Each row of a before or after table is a point. One or more steps were done to the points. Then noise was added and the rows were shuffled. The steps act on columns, c1 being the first. Write out the steps. A step turns or swaps two columns, mirrors them in a line or flattens them onto one, adds a multiple of one to another, or multiplies or shifts one. Angles are multiples of 10 degrees, from the lower column toward the higher: turns from -170 to 170, lines from 10 to 170 but not 90. Use the fewest steps. Two steps may share a column if one is a turn and the other turns, adds or multiplies; they go together, in the order done. Otherwise the lowest column goes first.
(in the rows, 128 means zero)

Before (11 x 3):
[[124 116  96]
 [191  97 129]
 [124  99 158]
 [152 135 120]
 [148 113 103]
 [126 110 143]
 [123 147 101]
 [119 120 105]
 [129 126 110]
 [138 143 162]
 [131 143 110]]
After (11 x 3):
[[147 105 145]
 [119 163 165]
 [152  94 158]
 [130 193 121]
 [152 164 103]
 [131 100 103]
 [131 129 110]
 [107 132 100]
 [141 104  96]
 [114 146 111]
 [179 252 128]]
Steps: turn c1 and c2 by 70 degrees; multiply c2 by 2.5

Before (14 x 4):
[[182 124 136  93]
 [184 116 123 150]
 [179 126 170  97]
 [127  92 120 138]
 [ 75  90  80  84]
 [ 82  42  93 161]
 [ 89 107 123  61]
 [137 146 162 166]
 [ 60  46 142  76]
 [ 86  74 117  90]
 [228 157 160 148]
 [154 170 157 187]
 [ 48 127 127 102]
 [146 157 160 151]]
After (14 x 4):
[[154 133 118 130]
 [ 56 181 116 123]
 [ 48 183 162 128]
 [ 94 167 122 125]
 [ 13 126 128 124]
 [ 64 150 119 132]
 [126  76 119 130]
 [ 47 222 128 127]
 [153 147 121 127]
 [194  88 108 125]
 [149 109  91 120]
 [ 32 201  86 125]
 [116  90 103 130]
 [105  96 104 123]]
Steps: shift c1 by -30; turn c2 and c3 by 160 degrees; multiply c4 by 0

Before (13 x 6):
[[ 96  99  99 120 145 167]
 [124 193 120  85 186 133]
 [113 114 191  82  96 129]
 [111  23 113 121 137 150]
 [100 129  94  56  93 114]
 [171 186 168 121  74 112]
 [180  98 133 120 119 129]
 [156 142 153  60  90 127]
 [122 161 101  50 112 125]
 [105 143 100 127 219 106]
 [107  52 116 137 220  65]
 [ 91 155 229 134  84 133]
 [121 177  91 133 130 156]]
After (13 x 6):
[[ 65 141  50 106  30  85]
 [ 86 139 195  64 105 118]
 [120 104 142  97 144 197]
 [ 81 156 162  82 130 193]
 [ 56 157  99 102 153 109]
 [131  86 182 159 145 178]
 [ 57 161 135  96 132 200]
 [ 71  64 116 110 141 182]
 [142 127 100 129 131 138]
 [ 84 166 179 120 149 113]
 [ 67 147  23 112 142 116]
 [ 66 156 145  88  63  75]
 [ 54  25 157 156 155 147]]
Steps: shift c1 by -40; turn c2 and c3 by 90 degrees; turn c5 and c6 by -120 degrees; turn c4 and c6 by -40 degrees

Before (11 x 8):
[[152 133 189 128  80 157 201 109]
 [180  51 119  63 207 184 153  86]
 [130 140 156 137 126  88 168  98]
 [ 85 180 131  96 135 127 162 107]
 [144 103 172 118  77 134 156 105]
 [108 184 147 156 156 128 145 172]
 [227  59  78  42 174 166 127 133]
 [113 131 147 142 142 123 140 120]
 [125  76 148 100 109 130 197 152]
 [181 120 165 110 123 111 206 118]
 [106 124 123 183  48 142 228 111]]
After (11 x 8):
[[230 205 140  43 173 160 127  87]
 [104  88 179 146 157  81 142 139]
 [178 222  88  73 209 156 152 123]
 [140 151 103 119  77 142 153 167]
 [179 122 118 109 116 140 202 172]
 [101 143 117 181  47 119 225 116]
 [113 120 125 135 149 135 140 146]
 [125  90  98 142 122 150 165 152]
 [152 148 112 124  85 101 196 194]
 [130 161 155  96 116 161 200 150]
 [ 87  92 108  93 141  84 170 130]]
Steps: turn c2 and c6 by -130 degrees; swap c3 and c8

Before (10 x 9):
[[ 97 189  97 125 123  93  56 134 113]
 [113 138 123  67  95 193 137 128 137]
 [130 159 105  75 149 162 166 179 112]
 [ 91 126 108 184 124 111 149 159 152]
 [107 102 191 159 138 167 118 105 154]
 [ 72  81  94 144 153  94 134 135 143]
 [104 113  76  85 160 103 189 182 202]
 [106 125 169 112 101  87 142 140 108]
 [135 112  91 183 120  77  43 112 134]
 [121 150 124  83 115  42 168  65 101]]
After (10 x 9):
[[142 226  98 139 106  60 134 137 136]
 [ 97  56 111  77 153 123 168 178 122]
 [142 232  76  84 138  88 190 178  65]
 [204  64 125  86  98 105 169  67 138]
 [ 86 199 194 155 131 117 122 100 118]
 [128 154 104 184  95 100 145 158 107]
 [158 115 164 109  88 120 143 135 143]
 [178 158  89 184 119 125  48 115 131]
 [151   8  96 128 101 100  63 134 114]
 [ 64 123 121  65 105 152 137 130 110]]
Steps: turn c1 and c6 by 70 degrees; turn c5 and c6 by -40 degrees; turn c2 and c9 by -150 degrees; multiply c2 by 2

Before (12 x 11):
[[109 127 140 126  91 151 162 171 156 106 117]
 [102 176 165 130 121  96 142 108 141 122 152]
 [128  93 100  80 137 119 113 170 101 150 172]
 [161 114 157 125  95  84 129 165  94 133 101]
 [106  92 150 110  92 138 102 140 138 123 131]
 [133 102 106  88 101 121 168 107 121  92 117]
 [134 117 173 137 100 162 115  97 121 103 160]
 [104 141 135 134  83 142 138 119  78 150 101]
 [123 143  92 138 113  96 178 103 140 162 101]
 [118 153 146  98 142 154 125 176  94 108  93]
 [128 121 164  97 132 119 158 144 127 146 144]
 [101 125 131 122 151 101 159 174 123  94 108]]
After (12 x 11):
[[133 107 172 150 135 160  97  97 120 132 160]
 [108 128 139 123  89 150  98 171 156 137 119]
 [103 224 165 133 111  97 123 109 142 151 152]
 [123 160  93 151  77  98 121 103 142 192 100]
 [133  76 107  26  84 118 107 107 121 121 117]
 [118 178 147  52 134 154 141 177  93 138  92]
 [104 154 135 143 110 142  86 119  79 182 101]
 [129 113 165  51 100 119 136 145 128 177 144]
 [107  55 149  83 148 139  87 141 139 152 131]
 [101 122 132 115 100 102 155 172 123 124 108]
 [128  58  99   8 145 119 134 170 101 182 171]
 [160  99 157 120 122  84  95 164  93 163 101]]
Steps: multiply c2 by 2; multiply c4 by 2.5; turn c5 and c7 by 80 degrees; shift c10 by 30

Before (11 x 12):
[[164 123  41 160 116 123 125 164 165 153 123  35]
 [143 119  87  75 117 154 117 128 144 152 124 135]
 [ 11 205 141 165  87 140 143 111 145 127 124 147]
 [161 127 105 131 100 164 180 120 138 140 138 167]
 [163 110 139 153 113 152 123 119 150 107 152 174]
 [145  99 158 138 108 107 126  84 103 146 220 167]
 [138 115 160 119 152 117 142 141 160 159 124 165]
 [ 70 109 148 141 136  92 116 185  86 153 123 125]
 [140 112  77 141 103  90 163  83 159  84 132 156]
 [164 119 150 166 132 134 131  84 126 137 119 124]
 [149  95 170 152 157 169 145 164 146 141 120  39]]
After (11 x 12):
[[169 133 165 171 129 168 144 120 100  94 182  55]
 [138 113  76  87  92  87 161 106  86 171 114 152]
 [  6  64 140 115 140 140 143  95 182 163 116 141]
 [119 165 162  94 151 109 123 109 120 146 170 219]
 [130 108 161 141 152 118 139 137  97  96 101 155]
 [146 121 142 124 116 148 123 104 106 147 117 181]
 [144 124  88 113 153 149 110 163 118 124 120 127]
 [188 102  40 167 160 125 125 124  97 131 182  52]
 [ 70 173 145 185 145  89 121 139 136 108 130 122]
 [155 123 102 126 151 164 183 121 125 148 113 163]
 [169 136 151  98 134 135 129  86 123 121 127 118]]
Steps: turn c11 and c12 by 40 degrees; add -0.3 times c12 to c1; turn c2 and c9 by 130 degrees; add 0.3 times c6 to c9; multiply c4 by 0.7; turn c4 and c8 by -70 degrees; turn c5 and c10 by -110 degrees

Before (9 x 14):
[[154 164 161 236 111  78 166  85 114 155 191 157 122 157]
 [120 158 164  97 123 106  29 225 127 110 101  77 180 150]
 [195 125 142  89  89 137 168 107 178 112 179 155 127 141]
 [177 114 109  98  63  95 160 124 106 179 113 152 134 133]
 [ 61 117 100 126 137  77 140 196 103 106 123  89 119 132]
 [172  90 145  84 142 117 107 165 123 141 106 145 135 109]
 [189  96 155 129  76 103  99  96 123 180 196 102 131 143]
 [142 160   7  87 126 109 162  79 104 138 141 173 137 150]
 [174 136 162 102 135 222 164 106 125 112 145 128 115 172]]
After (9 x 14):
[[207 180 143 127 142 181 119 170 173 118 128  97 135  37]
 [158 196 159 146 142 101 110 182 127 185  96  37 137 169]
 [170 105 147 173 140 141 129  88 106 133  90  87 141 107]
 [182 150 158 106 111 203 205 135 157 109 141  59 112 222]
 [129 190 162  35 119  82  69 174 145 153 170 102 116 223]
 [139 107 101 141 179 166  75 167 127 179 114  87 131 183]
 [129  94 167 213 194  68 144  67 152 104 155  18 177 182]
 [130 138  11 137  95 178 103 163 126 139 160 117 135 228]
 [ 77 127  96 139 164 127  82  70 119 102 118  27 115 189]]
Steps: add -0.7 times c10 to c1; swap c2 and c11; turn c6 and c7 by 110 degrees; turn c4 and c6 by -140 degrees; turn c5 and c8 by -140 degrees; turn c9 and c14 by -50 degrees; multiply c14 by 3; shift c12 by -60
